Each row is a point. The points of each table are mixes of a few directions, plus a little noise. How many directions does each table use, and how many do they share? Where both have some left over, give the other angles between the two spaces (their principal angles), to ten degrees, smallest first.
(in the rows, 128 means zero)

First (4 x 3):
[[137 136 109]
 [167 167 176]
 [107 106 118]
 [102 103 108]]
Second, 7 rows:
[[154 102 203]
 [122 133  90]
 [139 117 164]
 [129 126  91]
 [122 133 105]
 [113 145 153]
 [115 143  87]]
Directions: first 2, second 2, shared 1; angles 90

First, 8 rows:
[[118 133 125  96 155 119 120 133]
 [146 125 131 170  93 155 136 119]
 [109 118 129 140 131  60 126 134]
 [144  91 171  77 109 160 179 171]
 [147 123 140 108 118 180 146 138]
 [120 157  99 124 160 140  93 103]
 [139 125 125 197  87 118 132 113]
 [104 150 103 111 173  95  94 114]]
Second (8 x 8):
[[131 123  65 157 142 147 146 155]
 [112  82 100 142 163 135 150 149]
 [120 102  97 143 150 136 144 146]
 [142 185 222  83  75 101  86  78]
 [138 163 166 109  98 118 107 105]
 [136 151 138 122 111 125 118 119]
 [116  98 128 129 148 127 137 134]
 [127 121 106 138 136 134 136 138]]
Directions: first 3, second 2, shared 0; angles 50, 90

First:
[[102 164 137  87 179 159 171  82 142 170 159]
 [109 163 138 106 166 157 163  87 139 158 155]
 [147  90 117 153  88  97  91 171 117  95  98]
 [127  89 110 106 118  98 111 159 124 123 106]
 [147  92 118 153  88  98  92 169 117  96  99]
 [147 125 132 172  96 123 106 144 119 100 118]
 [111 147 132  99 160 145 154 101 137 154 146]
 [143 123 130 161 102 122 109 142 122 105 119]
 [100 152 131  75 179 150 169  89 142 172 154]
 [143 133 134 167 105 130 114 134 122 106 124]]
Second:
[[154  73  97 122 122 107 149 186 118 156 175]
 [136 112 119 126 127 122 133 144 125 136 141]
 [159  63  93 121 122 103 152 195 115 161 183]
 [ 86 217 176 137 136 162  96  36 145  84  52]
 [132 118 123 127 127 124 132 138 126 133 136]
 [127 129 129 128 128 129 128 127 128 127 127]
 [132 119 123 127 127 124 131 138 127 132 136]
 [101 185 158 134 133 150 107  69 138 100  80]
 [123 138 133 129 129 132 124 117 130 124 120]
 [148  87 106 124 124 112 144 171 120 149 163]
 [109 168 150 132 131 143 113  86 136 108  94]]
Directions: first 2, second 1, shared 0; angles 60

First, 9 rows:
[[117 152 134  95 115 109 119 144 139 136 131 121 148 106 121 140 106 177]
 [ 97 168  62 114  59 151  73 155  90 149  95 135  65 178 146  97 167 164]
 [102 107 129  81  75 127 141 123 136 134 142 141 110  82  82 145 109 204]
 [151 114 170 171 182 121 140 126 150 112 139 122 161 132 147 139 124  86]
 [125 140  84  98 105 145 121 118 102 142 111 130 105 146 123 114 136 119]
 [170 107 162 145 197 134 150 102 150 115 132 123 172 140 140 147 113  60]
 [138 107 160 208 153 146 107 139 143 109 126 138 111 176 167 129 162 100]
 [140 129 119 114 142 127 143 114 121 130 127 123 140 122 122 125 121 101]
 [112 126 133 127 124  94 158 131 121 125 150 119 138  68 104 114 115 140]]
Second (8 x 18):
[[139 201 143 113 129  74 139 167 131 132 128  96 180  92 140 126 110 143]
 [152 171 105  82  92 154 149 105 144 144 112  93 158 111 127 141 150 173]
 [130  78 142 158 154 146 115 120 125 116 129 158  99 168 132 134 125  83]
 [118 142 157 129 113  85 115 180 125 121 132 148 115 126 126 137  99 142]
 [139  76 166 182 185 107 156 121 125 104 151 145 129 119 123 124 113  49]
 [130 109 138 119 101 143 127 129 134 126 123 148 102 143 117 147 126 143]
 [107 156  85  92  88 140 134 108 125 147 129  98 139  86 113 112 150 195]
 [110  90  89 150 162 175  85  95 114 132 121 138 103 180 146 105 152  96]]
Directions: first 5, second 5, shared 3; angles 50, 60

First:
[[135 123  91 145 162  71 192  77 161 143 125  33  61  88  81 132 164 152
  143 157 114 134 120  90 132 190 160 150 139 194 200 144]
 [132 125 107 138 147  95 164  98 147 138 126  72  89 105 101 129 149 141
  137 144 119 131 122 106 131 165 147 141 134 165 170 137]
 [125 111  98 140 175  73 197  82 142 121 133  37  90  97  84 157 151 141
  145 179 133 160 158 101 102 185 162 155 137 205 206 142]
 [138 146 138 125  93 156  87 148 135 148 119 172 127 138 149  94 125 129
  117  85 111  91  83 134 165 104 109 111 125  79  84 123]
 [114 114 141 120 141 138 127 142 101  99 139 147 172 143 137 158 108 112
  128 152 151 161 176 146  90 112 126 131 124 135 124 123]
 [145 152 127 132  93 141 100 133 152 164 113 147  96 125 138  81 140 140
  120  79  99  78  61 119 182 121 116 113 128  88  98 128]
 [126 135 151 118 100 167  82 162 112 126 127 193 165 153 159 116 108 116
  117 100 130 114 120 151 136  87 105 111 121  78  76 118]
 [116 113 136 122 145 130 135 134 106 102 139 134 162 138 130 158 114 116
  131 154 150 160 174 141  92 121 130 133 126 143 134 125]
 [132 135 133 126 113 141 110 138 130 136 124 149 129 133 138 114 126 128
  123 110 122 113 110 132 142 116 119 120 126 106 108 125]
 [133 140 139 124 102 152  96 146 129 139 122 166 135 139 146 106 122 126
  120  98 119 104 101 136 151 106 113 115 124  90  92 123]
 [111 112 147 116 138 146 119 149  94  94 141 160 185 150 143 162 102 108
  127 150 156 163 182 153  86 102 122 129 122 127 115 121]]
Second, 10 rows:
[[116 118 148 117 130 151 111 152  98 100 137 168 181 150 147 151 103 110
  125 139 151 152 169 151  96  99 117 125 122 116 107 120]
 [115 117 147 116 129 150 111 151  99 101 137 168 180 149 147 152 104 110
  125 140 151 152 167 153  98  99 118 124 122 117 106 120]
 [157 151  84 153 125  78 168  74 196 188 107  40  12  77  86  76 184 170
  137 103  78  74  38  73 198 192 150 136 141 154 176 146]
 [105 110 163 109 130 168  97 171  76  81 144 197 220 168 162 169  83  96
  121 147 167 170 199 171  73  78 110 121 118 108  89 113]
 [133 132 120 133 127 119 134 119 141 139 125 111 106 120 121 117 138 135
  129 123 119 119 112 118 140 139 132 129 130 133 136 132]
 [142 140 105 140 126 102 148 100 163 159 117  83  67 102 106 101 157 149
  131 116 102 100  81  99 163 160 139 133 134 142 153 138]
 [115 117 148 117 130 151 109 153  98 101 139 168 181 150 148 151 102 109
  124 140 151 152 170 152  96 100 118 124 121 116 107 120]
 [130 129 127 130 128 126 130 125 132 132 127 123 122 125 126 125 131 129
  127 127 125 126 123 125 132 131 129 128 128 130 131 129]
 [125 125 132 126 129 134 123 133 121 122 129 136 140 134 132 134 122 124
  127 130 133 133 136 133 122 121 125 127 126 125 123 126]
 [142 140 107 139 126 104 147 102 161 157 117  86  72 104 107 103 155 147
  133 115 102 103  85 102 161 158 138 132 135 141 150 137]]
Directions: first 2, second 1, shared 1

First, 9 rows:
[[ 84 172 167 111 177 176 133 137  99 128 138 118 169 129 127 123 190 180
  137 158  58 123 183 128 159 144 114 152 196 117 163 156]
 [180  77  81 147  73  68 121 119 162 130 117 139  79 128 131 135  54  66
  118  92 212 134  63 126  91 109 146  99  46 140  89  93]
 [121 133 133 125 134 133 129 130 125 128 131 128 134 128 129 128 136 134
  128 133 119 128 136 128 134 131 126 130 137 127 132 131]
 [106 150 148 119 152 152 129 132 115 127 133 123 148 128 127 125 160 154
  132 145  94 125 155 128 144 136 121 141 163 122 146 142]
 [134 124 123 128 122 122 127 126 131 128 126 129 123 127 129 129 121 121
  127 124 138 129 123 128 124 126 130 127 120 131 124 124]
 [126 130 128 127 128 130 129 129 128 128 127 130 129 128 129 129 129 129
  128 130 126 127 128 129 129 127 127 130 129 128 127 129]
 [ 82 173 168 110 179 181 133 137  97 128 139 120 172 128 127 122 195 184
  137 160  55 122 186 128 161 143 112 153 198 117 163 158]
 [184  72  78 149  66  64 121 118 165 131 116 141  74 128 130 136  46  59
  117  87 218 135  57 129  89 108 147  96  39 142  86  89]
 [133 123 125 129 123 123 127 127 129 129 126 128 123 129 127 127 121 122
  127 125 136 127 123 129 125 127 129 126 120 128 125 125]]
Second, 9 rows:
[[121 127 163 136 143 115 121 120 109 119 128 106 138 134 118 134 141 158
  135 135  95 129 135 120 166 129 105 139 176 110 153 139]
 [116 127 141 127 127 112 115 122 102 126 122 118 135 145 121 137 153 151
  122 124 109 124 137 125 155 122 118 128 153 119 147 124]
 [145 147 100 103 107 156 127 133 131 141 104 171 130 152 159 144 118 118
  124 124 148 116 143 153  84 115 146 129  87 151 112 127]
 [141 135  59 105  93 155 136 142 156 148 120 176 112 127 153 123 108  75
  113 113 189 121 120 148  54 121 172 108  34 165  83 105]
 [ 95 108 144 140 130  84 112 120  94 121 142  90 129 131  97 124 172 149
  115 117 108 131 123 107 184 127 115 116 163 107 153 108]
 [128 126 180 148 160 120 131 121 123 112 136  96 139 117 114 128 124 159
  147 146  86 136 130 114 170 138  96 148 194 103 154 155]
 [115 106 141 154 147 106 136 129 143 117 160  90 119  90  98 104 125 118
  131 131 126 144 103 103 154 145 121 122 146 112 129 126]
 [118 117 164 148 152 108 128 122 123 114 144  92 132 113 106 120 134 147
  137 137 100 137 121 109 170 138 105 135 177 106 149 138]
 [173 160  60  89  93 196 145 144 171 153  97 212 121 142 187 139  77  77
  127 126 190 114 138 172  15 116 174 127  22 180  73 130]]
Directions: first 1, second 3, shared 0; angles 40

First, 10 rows:
[[135 129 121 165 125 131 171 122 144 127 162 147 110 104 104 151 153  98
  166 141 122 149 128 105 129 176 126 151 170 140 141 121]
 [142 127 132 113 131 127  96 131 110 132 124 123 124 126 134 120 125 112
  114 112 134 122 140 149 118 126 135 134 117 112 128 143]
 [ 73 162 117 136 149 123 157 135 138 115 126 161 141 127  76 135 136 106
  128 166 126 137  99 122 142 164 128 117 126 121 141 135]
 [157 151 130 155 127 125 109 137  98 131 142 144 109 119 118 147 166  71
  137 127 136 126 125 152 125 172 149 146 129 104 133 141]
 [153  69 115  70 135 137  79 104 118 137 146  90 119  97 135  87  79 127
  102  64 140 138 202 155  73 110 115 167 150 109 143 157]
 [145 133 151 131 143 113 131 153 146 133 139 158 107 100 138 151 132  72
  151 153 101 138 140 103 141 158 142 131 138 151 127 142]
 [128 129  97 170  79 153 147  90  99 121 116  80 151 188 132 119 155 236
  121  97 172 107  87 149 127  81 109 116 118 107 118  76]
 [159 124 121 182  77 142 154 110 116 129 124  97 131 170 161 142 163 204
  149 113 145 111  96 121 142  90 121 117 127 140 111  75]
 [ 92 135 148  95 172 108 139 155 169 125 132 173 125  89 105 133 102  63
  133 169  91 149 141  98 139 162 133 124 136 152 138 162]
 [ 97 117 154  63 143 119  92 146 143 128  71 110 160 160 172  94  69 190
   80 134 114 102 122 126 142  39 126  76  67 147 104 129]]
Second:
[[ 91 217 160 192 112 113 159 174 122 117  65 164 156 207 148 171 190 165
  134 213 122  87   9 109 215 100 152  40  47 149  87  81]
 [102 108 123 116 148 128 168 122 170 124 152 144 126  96 105 125 102 116
  145 142 110 155 150  91 123 146 112 139 166 153 141 133]
 [163 125 125 125 115 133  85 122  90 135 124 104 124 138 145 120 134 129
  112  91 149 112 139 169 110 115 136 137 112  99 126 134]
 [ 88 124 128 125 148 125 183 130 182 120 143 155 133 102 105 136 110 121
  150 164 102 155 127  79 143 147 112 123 155 163 137 125]
 [143  84 115  98 139 136 120 106 137 132 160 114 116  87 117 109  94 110
  127  90 130 150 189 133  87 142 114 170 169 123 149 150]
 [142 172 142 158 106 124 104 147  88 127  90 123 138 180 152 144 171 149
  113 141 144  92  72 155 157 103 151  91  70 111 104 110]
 [174 131 125 129 105 135  66 124  71 136 115  98 123 152 154 122 146 134
  105  86 158 100 134 185 110 106 144 137  96  86 118 133]
 [138 139 131 137 119 128 109 134 106 128 115 118 129 146 140 129 141 133
  120 122 138 116 117 147 132 117 136 121 107 114 120 124]
 [ 93 109 122 115 150 126 177 123 180 124 151 149 127  93 100 128  99 116
  147 150 104 160 147  83 130 151 108 137 170 161 143 132]
 [151 103 119 110 128 133 104 114 116 134 145 110 118 109 129 113 113 118
  122  91 137 134 166 145  98 132 122 156 145 113 136 144]
 [124  99 121 109 139 129 138 114 147 128 151 127 121  97 112 117 104 115
  133 114 119 148 164 119 106 142 116 154 163 134 145 139]]
Directions: first 5, second 2, shared 2

First, 11 rows:
[[128 118 134 130 129 129 131 134 131 126 132 119 117 134 132 125 129 135
  133 127 130 127 124 125 133 136 133 131 128 121 129 129]
 [127  90 143 140 129 128 136 150 142 118 142  86  91 154 147 114 131 150
  152 122 133 121 115 117 146 156 148 140 129 104 132 129]
 [130 152 119 122 127 128 122 114 120 135 119 152 149 114 117 135 129 114
  115 130 124 133 134 135 118 112 115 121 127 142 126 126]
 [128 124 130 129 128 127 129 130 131 126 129 122 124 130 131 126 128 129
  131 128 129 127 125 128 130 132 130 129 129 123 128 128]
 [129 147 120 123 128 128 123 116 123 132 121 149 147 116 119 134 128 116
  118 129 126 132 134 133 120 115 118 122 126 140 126 127]
 [123  89 144 140 129 127 136 153 141 115 141  86  90 151 148 115 130 151
  149 125 136 120 115 118 145 157 149 141 128 103 130 129]
 [125  82 146 141 128 127 138 156 144 113 145  81  82 156 149 112 131 157
  153 123 137 120 113 116 148 159 153 142 129 100 131 128]
 [136 242  84  94 126 131 103  61  87 159  91 249 236  55  73 168 123  60
   65 137 111 150 164 153  78  50  68  93 125 196 121 125]
 [126  87 146 141 127 126 137 152 143 116 140  82  90 154 149 114 130 153
  149 124 136 119 115 118 147 157 149 141 128 102 132 130]
 [132 168 113 116 129 129 118 103 113 141 115 170 167 101 108 143 126 103
  104 132 122 136 141 139 109 101 106 115 127 153 125 126]
 [128 114 134 132 128 128 131 136 132 124 132 114 114 136 134 121 128 136
  136 126 131 125 123 125 134 139 136 131 129 118 128 129]]
Second (10 x 32):
[[123 143 112 119 116 122 101  93 112 135 126 158 145 104 119 137 136 105
  106 135 131 135 131 139 117 113 124 130 129 139 129 130]
 [108  85 118 127  98 111  76  83 114 126 150 123  97 117 144 123 152 116
  113 139 149 131 109 138 133 145 160 157 134 106 136 134]
 [118  97 128 131 114 120 106 113 125 124 142 114 103 130 141 122 140 129
  127 132 140 127 116 130 136 144 149 146 131 111 132 132]
 [115  72 135 137 112 118 105 122 132 118 151  91  80 143 153 114 143 140
  137 131 145 123 108 126 145 160 162 155 133  96 135 133]
 [140 137 142 134 149 139 168 170 144 124 120 111 130 148 127 125 113 148
  149 119 116 122 134 117 134 129 116 114 124 131 124 124]
 [116 116 115 122 107 117  87  87 112 131 137 142 123 109 131 130 144 109
  108 137 140 134 121 139 124 128 141 143 132 124 132 132]
 [147 165 139 130 157 145 181 175 143 128 108 127 154 142 115 132 105 142
  145 117 108 124 144 117 126 114  99 100 122 147 121 122]
 [145 194 121 118 150 141 159 140 126 140 100 169 184 114  99 145 109 116
  120 123 107 133 153 129 109  91  86  95 123 166 120 122]
 [112  66 133 137 107 115  97 114 129 118 154  91  76 140 154 113 146 138
  134 133 148 124 105 128 145 162 167 159 133  93 135 134]
 [157 205 136 125 171 153 199 183 143 135  92 152 187 134  98 141  93 136
  141 114  95 127 159 117 114  93  74  80 119 169 116 118]]
Directions: first 1, second 2, shared 1

First:
[[160 131 108 164 148 116  90 146 196 155 116  83 118 136  91  68 214  51
  150  92  62  84 170 193 151  80 185 219 110 110  87  74]
 [ 66  99 198 112 129 127 149 119 136 106 166 120 101 130 121 162 138 153
   79  89 111 141  65 128 131 244 165 141  91 159  63 116]
 [162 145 131 143 141 162 120 130 124 121  97 121 153 124 157 102 120 128
  158 138 142 108 153 120 126 114 121 143 155 143 132 125]
 [179 136 128 146 132 140 127 131 113 137 126 121 139 133 164 112 118 126
  147 134 126 116 146 124 140 127 119 129 169 130 128 151]
 [164 133 140 124 125 102 123 140 132 129 122 122 125 138 122 104 126 106
  118 120 125 123 130 142 114  99 133 143 123 117 144 153]
 [165 137 130 131 125 129 134 131 107 128 123 133 137 132 157 122 103 133
  133 139 140 126 135 117 126 120 112 114 156 127 146 162]
 [152 124 108 130 114 109 138 128 100 147 153 135 121 134 143 142 109 132
  127 142 124 141 131 120 143 123 106  95 157 109 146 166]
 [ 95 131 108 105 119 118 131 124 122 118 116 151 130 121 104 146 107 142
  121 147 158 147 125 116 103  93 107  94 105 117 169 126]
 [140 129 123 125 120 129 141 124  99 130 139 139 132 129 152 144 100 148
  131 145 142 140 126 108 132 135 104  94 154 126 145 157]
 [ 21 111 121 126 140 162 122 114 168 114 126 127 123 108  84 158 172 144
  128 119 122 133 114 129 135 170 154 145  74 150  85  36]
 [106 129 112 105 116 114 137 124 113 122 126 151 129 124 114 147 100 146
  117 149 156 150 120 112 108 102 103  89 115 118 168 139]]
Second (10 x 32):
[[204 152  86 128 115 106 122 139  99 146 107 144 145 136 145 103  91 113
  151 163 150 128 167 122 115  31  84  95 169  93 203 184]
 [ 98 119 146 128 134 138 131 123 140 122 136 122 121 124 121 138 142 134
  118 114 119 128 112 131 133 167 146 141 112 141  98 106]
 [ 64 107 164 129 138 146 132 119 153 113 146 115 114 122 113 150 160 141
  108  98 109 128  94 133 140 211 165 155  94 158  64  80]
 [108 121 140 128 132 135 130 125 136 123 135 123 123 126 124 135 138 132
  122 119 122 128 117 130 131 155 140 136 117 138 107 113]
 [220 157  75 127 113 101 121 140  93 149 103 147 149 138 150  97  82 109
  156 171 156 129 176 121 112   7  74  88 178  84 221 198]
 [140 132 121 128 126 124 127 129 123 131 125 131 131 130 131 124 122 125
  132 134 132 128 134 126 126 111 121 123 136 122 140 138]
 [107 122 140 128 132 134 130 125 136 123 134 123 123 126 124 136 138 132
  122 119 121 127 117 129 131 156 140 137 117 139 106 112]
 [ 57 105 169 128 140 149 133 118 155 111 148 113 111 121 112 153 164 143
  106  95 106 127  91 134 141 221 170 159  89 161  56  75]
 [117 124 134 128 130 132 129 126 132 125 131 126 126 127 125 132 133 130
  125 122 125 128 122 129 130 143 135 133 121 134 117 120]
 [167 140 106 128 121 117 126 133 113 136 117 136 137 131 137 116 109 120
  140 146 140 129 149 124 121  78 106 111 149 110 166 157]]
Directions: first 5, second 1, shared 1
